Rows are points. Two turns around zero, p and q, are shown by what they do to some points. Write where each new point lands after one turn and then the other. Backwards means that the second turn is done in reverse. Each puzzle has new turns, and all numbers are rounded.
(in the rows, 128 means zero)

Turn p:
[179,66] => [163,56]
[126,135] => [128,135]
[88,136] => [91,145]
[99,144] => [104,150]
[149,159] => [156,153]
Turn q:
[72,159] => [73,161]
[174,93] => [173,92]
[120,110] => [119,110]
[106,154] => [107,155]
[168,123] => [168,122]
Where do these land?
q, then p backwards: [148,116] => [150,120]
p, then q: [131,83] => [119,84]
p, then q: [105,185] => [121,189]

Turn p:
[111,148,118,95] => [114,151,119,95]
[175,151,101,110] => [177,160,113,117]
[107,143,220,134] => [81,144,206,152]
[111,55,101,125] => [131,54,111,104]
[115,107,126,149] => [118,101,122,142]
[149,164,102,155] => [146,158,96,158]
Turn q:
[155,163,164,75] => [134,176,166,80]
[101,165,73,167] => [100,151,77,179]
[143,64,160,118] => [158,72,155,101]
[113,110,91,116] => [120,112,88,116]
[167,110,134,152] => [173,118,137,145]
[89,156,147,139] => [83,138,146,146]
Where do these land?
p, then q: [104,135,109,166] => [115,112,95,158]
p, then q: [192,144,127,76] => [170,187,156,96]
p, then q: [104,111,120,72] => [111,128,125,67]
q, then p: [111,82,126,178] => [139,65,125,156]
q, then p: [129,168,158,147] => [102,153,147,162]

Turn p:
[133,144,145,100,115,138,134,126] => [136,145,141,101,115,143,129,125]
[143,142,155,141,90,98,150,129] => [151,153,145,130,103,100,164,125]
[127,118,142,141,142,113,112,137] => [122,124,142,137,143,106,120,138]
[95,132,157,136,172,205,117,126] => [86,117,170,142,157,198,112,140]
[124,119,114,112,155,105,148,125] => [114,123,105,107,152,114,138,116]
[127,114,145,133,100,158,137,100] => [128,108,153,133,94,150,140,112]
[141,110,138,99,52,124,139,133] => [146,129,132,99,51,115,140,135]
[106,139,32,124,146,137,128,136] => [116,125,36,145,141,154,104,124]
[140,140,124,140,176,110,88,113] => [141,124,134,143,181,113,92,114]
[120,125,138,142,107,95,124,137] => [126,142,132,140,113,91,134,131]
[152,124,117,141,154,124,132,146] => [142,115,116,131,158,122,135,148]
Turn q:
[146,111,134,170,98,112,139,137] => [149,100,121,161,96,112,132,134]
[138,163,83,112,149,114,84,137] => [128,165,93,114,159,109,82,129]
[110,139,109,107,118,115,142,90] => [99,151,113,106,109,120,146,110]
[135,163,101,128,138,151,138,142] => [137,167,109,144,141,151,124,132]
[127,115,158,94,119,162,99,140] => [138,111,153,88,134,162,109,144]
[119,99,121,132,137,142,118,142] => [115,102,124,133,144,141,120,141]
[140,118,134,91,142,110,152,93] => [125,128,125,93,137,116,168,98]
[127,126,166,225,123,140,142,135] => [142,102,167,215,97,131,118,115]
[110,118,146,93,128,106,137,136] => [119,126,146,98,134,111,151,148]
Where do these land?
q, then p: [168,120,107,100,134,161,130,130] => [145,99,103,109,144,167,119,128]
q, then p: [121,98,138,162,99,147,118,115] => [116,96,142,148,85,124,122,136]
p, then q: [108,123,159,128,176,97,143,122] => [96,145,165,124,157,103,151,113]
p, then q: [125,137,171,128,122,137,117,121] => [144,130,169,120,116,131,126,124]
p, then q backwards: [154,108,112,99,130,172,106,179] => [125,106,122,102,88,154,94,178]
p, then q: [141,149,70,122,125,153,96,125] => [137,118,82,133,137,153,78,117]
q, then p: [128,127,144,154,110,76,134,121] => [137,137,129,135,108,74,149,118]
p, then q: [102,139,111,93,132,113,141,117] => [98,159,112,103,124,131,125,118]
p, then q: [106,152,141,166,122,96,167,123] => [120,164,137,167,109,110,163,109]

Turn p:
[116,146,156,106,97,103,100,137,121,129,111] => [96,133,137,120,105,112,111,146,115,141,88]
[123,143,135,96,134,149,105,147,162,119,146] => [130,140,143,82,137,155,119,142,141,146,116]
[147,147,172,146,94,148,225,135,115,147,111] => [125,169,166,175,102,121,208,81,124,128,116]
[135,49,115,140,135,153,141,145,114,85,143] => [160,90,134,126,135,146,168,170,102,94,172]
[59,98,114,123,140,99,128,137,109,126,141] => [80,77,102,128,150,117,145,156,139,135,140]
[142,143,103,117,128,121,98,142,123,127,162] => [134,146,109,103,120,124,103,149,135,148,152]
[137,129,106,145,117,148,111,100,152,137,116] => [155,112,132,135,112,144,98,107,146,120,127]
[133,118,129,142,146,104,122,123,146,159,110] => [147,116,119,152,152,112,114,121,132,142,106]
[153,145,123,104,143,154,101,123,103,141,141] => [135,146,115,97,122,138,105,108,97,146,146]
[128,117,165,156,127,140,117,137,125,112,131] => [122,130,163,149,137,144,123,147,107,123,133]
[131,150,112,126,127,92,151,73,154,120,119] => [129,131,126,127,132,87,113,96,171,91,114]
[133,152,106,135,148,124,136,136,112,134,105] => [125,147,89,143,132,136,127,114,126,123,122]
Turn q:
[128,144,125,169,129,133,113,145,102,128,119] => [108,136,103,165,120,127,110,139,121,125,112]
[115,146,107,189,209,116,118,114,145,130,115] => [97,113,93,179,200,118,111,92,122,144,135]
[113,145,171,168,108,120,154,142,148,109,155] => [102,138,164,171,123,128,137,160,154,129,162]
[118,88,135,93,108,134,113,132,87,108,110] => [130,115,150,90,103,132,104,142,97,104,97]
[130,125,107,201,138,135,115,109,130,114,145] => [99,104,98,179,123,123,107,107,128,116,160]
[150,121,106,95,115,147,129,143,146,121,123] => [157,117,113,97,122,133,136,135,154,114,119]
[116,128,184,143,115,133,119,121,150,179,119] => [152,150,172,165,116,143,117,112,135,170,123]
[111,115,104,137,127,130,111,147,117,112,116] => [109,103,112,122,123,122,107,138,128,125,108]
[116,133,106,96,137,144,177,117,121,108,118] => [110,118,132,96,145,145,173,121,130,100,114]
[112,104,162,96,143,124,152,148,140,155,162] => [155,115,166,117,143,149,151,157,112,163,144]
[123,131,106,103,109,111,118,120,137,126,122] => [125,130,124,93,116,108,129,118,139,136,125]
[112,119,97,102,136,126,125,120,84,152,117] => [120,122,109,99,119,133,138,114,85,140,96]
[152,155,159,95,114,135,119,117,144,128,151] => [155,172,139,108,123,143,128,134,143,127,157]
[198,138,125,105,104,105,128,118,142,122,120] => [176,160,116,112,116,87,141,123,144,98,140]
Where do these land?
p, then q: [92,133,121,101,148,158,121,94,133,107,143] => [128,110,152,79,143,162,114,117,123,126,145]
p, then q: [174,130,119,99,115,151,121,94,149,154,95] => [161,162,129,109,103,106,118,86,122,89,122]
p, then q backwards: [136,109,101,106,168,109,95,121,143,153,124] => [141,110,97,110,168,120,89,147,144,133,121]
q, then p: [99,150,166,142,152,156,115,155,103,126,153] => [110,135,122,143,132,192,122,130,112,163,144]
q, then p: [137,148,111,116,128,143,127,155,140,97,129] => [142,132,113,104,139,152,137,149,152,123,116]
p, then q: [133,119,159,164,125,90,147,98,114,103,153] => [95,136,152,152,150,99,111,161,117,135,165]
p, then q: [133,122,119,160,116,143,120,138,147,129,102] => [142,120,119,159,114,136,111,124,147,106,122]
q, then p: [151,115,136,99,100,135,159,131,95,146,133] => [128,159,134,130,89,122,168,125,108,113,122]
q, then p: [136,156,116,155,102,121,134,112,154,157,155] => [136,130,143,145,113,109,129,110,179,147,149]
p, then q: [130,123,151,138,160,148,151,151,150,158,132] => [148,136,125,163,158,153,152,106,113,128,126]
p, then q backwards: [99,165,153,140,106,111,159,120,89,96,103] => [111,161,126,168,103,124,158,107,88,98,108]
q, then p: [139,88,110,97,104,92,98,159,152,122,91] => [162,121,117,111,127,82,115,161,111,132,70]
q, then p: [105,106,101,148,141,109,116,135,93,117,150] => [104,89,97,133,120,121,136,153,112,141,149]
